Each row of a before or after table is a point. One or more steps were done to the points. Then noise was added and the rows were shuffled. The steps act on how far a point lies along the listed directions, d1 being the first. What was done? A step turns or swaps two directions, mirrors them in a line or flattens them onto one, adds a multiple of one to another, or multiplies one. Angles are multiples of 10 degrees, from the lower direction toward the higher: turns from -170 to 170, lines from 10 to 170 but not 90. Use the fewest steps. Two steps may share a direction if one is a turn and the other turns, adds or multiplies; they go together, in the order done. Otherwise the lowest direction goes first.
In the rows, zero is written as 128.

Directions:
(1): 85; 144
(2): 112; 85
Before (11 x 2)
161; 77
145; 135
150; 151
137; 83
112; 98
117; 118
151; 88
101; 181
109; 133
99; 120
91; 151
After (11 x 2)
77; 190
185; 70
136; 139
110; 118
171; 82
163; 76
112; 135
87; 155
129; 159
126; 115
134; 94
Steps: add -0.7 times d2 to d1

Directions:
(1): 179; 94; 143; 118
(2): 121; 140; 189; 142
(3): 152; 142; 115; 184
(4): 157; 179; 127; 102
Before (10 x 4)
69; 134; 146; 163
109; 170; 73; 138
158; 139; 100; 58
167; 90; 122; 138
185; 158; 170; 120
126; 132; 102; 130
136; 82; 132; 140
98; 161; 113; 71
125; 128; 95; 85
93; 132; 114; 139
After (10 x 4)
163; 94; 147; 142
121; 128; 95; 86
97; 128; 98; 135
101; 159; 96; 68
69; 128; 122; 157
133; 82; 148; 144
183; 162; 190; 123
128; 130; 98; 129
157; 140; 114; 63
110; 165; 50; 133
Steps: add 0.5 times d1 to d2

Directions:
(1): 76; 154; 105; 120; 156; 90
(2): 127; 126; 159; 187; 170; 129
(3): 173; 104; 109; 128; 142; 73
(4): 160; 180; 87; 143; 140; 149
Before (14 x 6)
137; 151; 110; 137; 126; 96
106; 58; 206; 130; 116; 94
163; 119; 96; 131; 130; 107
142; 112; 128; 120; 125; 105
125; 155; 78; 132; 174; 92
131; 97; 160; 102; 124; 136
102; 143; 161; 160; 121; 162
118; 146; 96; 109; 115; 148
146; 120; 141; 161; 137; 135
39; 141; 162; 124; 107; 174
8; 124; 162; 92; 149; 113
79; 191; 108; 160; 172; 70
134; 148; 139; 117; 117; 159
114; 169; 123; 160; 126; 161
After (14 x 6)
127; 129; 150; 103; 110; 152
89; 144; 155; 139; 112; 154
46; 181; 113; 95; 88; 174
166; 99; 119; 150; 132; 107
123; 110; 153; 153; 138; 124
51; 224; 80; 92; 160; 142
185; 152; 85; 157; 161; 145
128; 141; 135; 137; 100; 173
168; 214; 103; 188; 149; 138
95; 112; 143; 96; 143; 113
160; 138; 128; 149; 122; 111
133; 138; 101; 105; 101; 161
135; 119; 128; 129; 140; 100
45; 130; 150; 131; 167; 44
Steps: turn d1 and d4 by 70 degrees; add 0.5 times d3 to d2

Directions:
(1): 136; 145; 91; 134; 77; 125; 177; 168
(2): 157; 83; 104; 146; 171; 163; 166; 127
(3): 147; 116; 161; 151; 76; 181; 119; 105
(4): 118; 64; 130; 133; 99; 76; 138; 106
(5): 153; 103; 92; 134; 119; 130; 64; 167
(6): 196; 130; 153; 77; 126; 110; 136; 130
Before (12 x 8)
139; 144; 129; 124; 140; 135; 211; 156
160; 114; 155; 94; 117; 116; 108; 116
144; 140; 152; 118; 109; 123; 87; 127
130; 121; 110; 163; 131; 199; 110; 153
107; 157; 78; 132; 134; 119; 164; 166
160; 113; 147; 96; 118; 94; 152; 123
169; 119; 136; 131; 64; 152; 76; 124
100; 113; 136; 142; 107; 150; 89; 120
140; 139; 127; 142; 85; 148; 99; 127
107; 113; 56; 157; 149; 130; 171; 174
117; 140; 89; 153; 133; 151; 201; 139
137; 119; 134; 135; 97; 123; 158; 124
After (12 x 8)
166; 116; 160; 96; 106; 127; 100; 116
93; 156; 67; 119; 159; 83; 182; 166
125; 142; 74; 155; 151; 163; 192; 154
131; 133; 172; 119; 86; 117; 106; 104
101; 109; 155; 152; 83; 158; 98; 101
136; 122; 159; 153; 50; 150; 122; 90
161; 94; 179; 148; 8; 163; 109; 74
109; 75; 156; 170; 99; 176; 178; 88
154; 157; 105; 120; 165; 148; 191; 182
97; 106; 42; 151; 175; 99; 198; 173
172; 134; 124; 93; 132; 117; 115; 159
156; 135; 128; 144; 94; 157; 123; 144
Steps: multiply d2 by 1.3; multiply d3 by 2; swap d4 and d5

Directions:
(1): 140; 79; 142; 182; 140; 137; 104; 155; 151; 189; 122
(2): 113; 87; 161; 98; 121; 76; 174; 92; 130; 157; 106
(3): 108; 119; 128; 103; 85; 148; 115; 131; 70; 172; 179
(4): 168; 107; 201; 120; 111; 136; 85; 110; 124; 91; 138
(5): 119; 148; 141; 169; 114; 61; 134; 145; 142; 115; 189
Before (12 x 11)
122; 152; 117; 98; 77; 85; 140; 104; 89; 96; 200
102; 144; 92; 148; 107; 137; 131; 142; 116; 150; 153
121; 125; 103; 97; 109; 201; 129; 154; 66; 194; 130
161; 197; 145; 124; 128; 71; 153; 99; 158; 25; 125
124; 102; 155; 127; 82; 121; 114; 128; 75; 144; 169
120; 115; 139; 158; 166; 97; 128; 140; 162; 133; 86
104; 119; 96; 119; 118; 115; 139; 148; 121; 191; 153
130; 146; 92; 173; 141; 153; 127; 156; 149; 132; 129
85; 148; 81; 139; 139; 81; 167; 126; 118; 126; 127
89; 187; 65; 139; 127; 137; 148; 147; 116; 151; 173
110; 164; 39; 128; 143; 170; 136; 161; 94; 170; 134
129; 117; 114; 131; 153; 156; 154; 126; 117; 150; 80
After (12 x 11)
163; 143; 125; 179; 182; 113; 150; 159; 192; 104; 71
138; 83; 108; 113; 157; 160; 120; 135; 160; 177; 69
135; 124; 133; 170; 145; 103; 151; 144; 143; 131; 125
97; 189; 95; 79; 69; 113; 158; 116; 52; 127; 187
87; 109; 72; 130; 139; 138; 150; 128; 99; 187; 103
111; 103; 159; 136; 122; 118; 104; 147; 107; 171; 143
131; 158; 76; 217; 168; 97; 134; 183; 170; 152; 150
125; 131; 64; 57; 134; 172; 154; 85; 98; 123; 79
133; 149; 124; 203; 104; 111; 115; 170; 149; 134; 195
104; 155; 76; 172; 145; 139; 145; 161; 149; 163; 149
118; 131; 107; 162; 127; 144; 123; 141; 143; 140; 118
148; 102; 141; 96; 139; 165; 124; 100; 113; 105; 51
Steps: turn d1 and d4 by 40 degrees; turn d3 and d5 by -130 degrees; add -1.5 times d2 to d5

Directions:
(1): 132; 135; 101; 119; 208; 152; 122; 170; 93; 166; 139; 124
(2): 144; 124; 140; 199; 161; 99; 123; 146; 142; 112; 78; 169
(3): 210; 98; 133; 121; 139; 101; 120; 83; 120; 160; 122; 103
(4): 102; 99; 143; 176; 91; 147; 135; 123; 62; 173; 115; 118
Before (10 x 12)
133; 127; 126; 127; 72; 94; 127; 88; 168; 77; 105; 129
131; 123; 133; 116; 60; 102; 132; 81; 204; 95; 134; 119
103; 144; 130; 89; 54; 127; 135; 102; 157; 98; 157; 140
245; 94; 132; 133; 158; 64; 107; 62; 147; 134; 97; 122
155; 156; 123; 99; 146; 108; 138; 125; 175; 98; 128; 149
122; 130; 127; 130; 119; 126; 135; 108; 134; 103; 123; 148
157; 117; 120; 75; 105; 146; 123; 87; 108; 161; 157; 96
166; 160; 106; 120; 214; 111; 117; 177; 125; 142; 130; 144
182; 130; 113; 75; 179; 101; 117; 120; 173; 108; 135; 122
114; 140; 122; 157; 166; 140; 116; 159; 119; 131; 100; 168
After (10 x 12)
147; 129; 113; 98; 181; 124; 120; 143; 131; 133; 133; 123
211; 126; 132; 127; 152; 82; 119; 111; 123; 153; 118; 121
58; 156; 100; 131; 125; 142; 131; 165; 135; 87; 119; 146
71; 155; 121; 102; 85; 146; 136; 140; 141; 105; 156; 154
163; 117; 139; 147; 116; 108; 117; 98; 138; 126; 96; 148
126; 138; 107; 88; 147; 164; 123; 134; 102; 159; 155; 116
121; 143; 89; 129; 248; 146; 109; 191; 91; 155; 126; 146
131; 148; 126; 117; 143; 124; 141; 136; 141; 118; 128; 148
109; 136; 124; 130; 125; 137; 135; 123; 129; 106; 124; 150
46; 157; 104; 128; 125; 162; 136; 173; 164; 110; 146; 140
Steps: swap d1 and d3; multiply d2 by 0.7; multiply d4 by 0.4
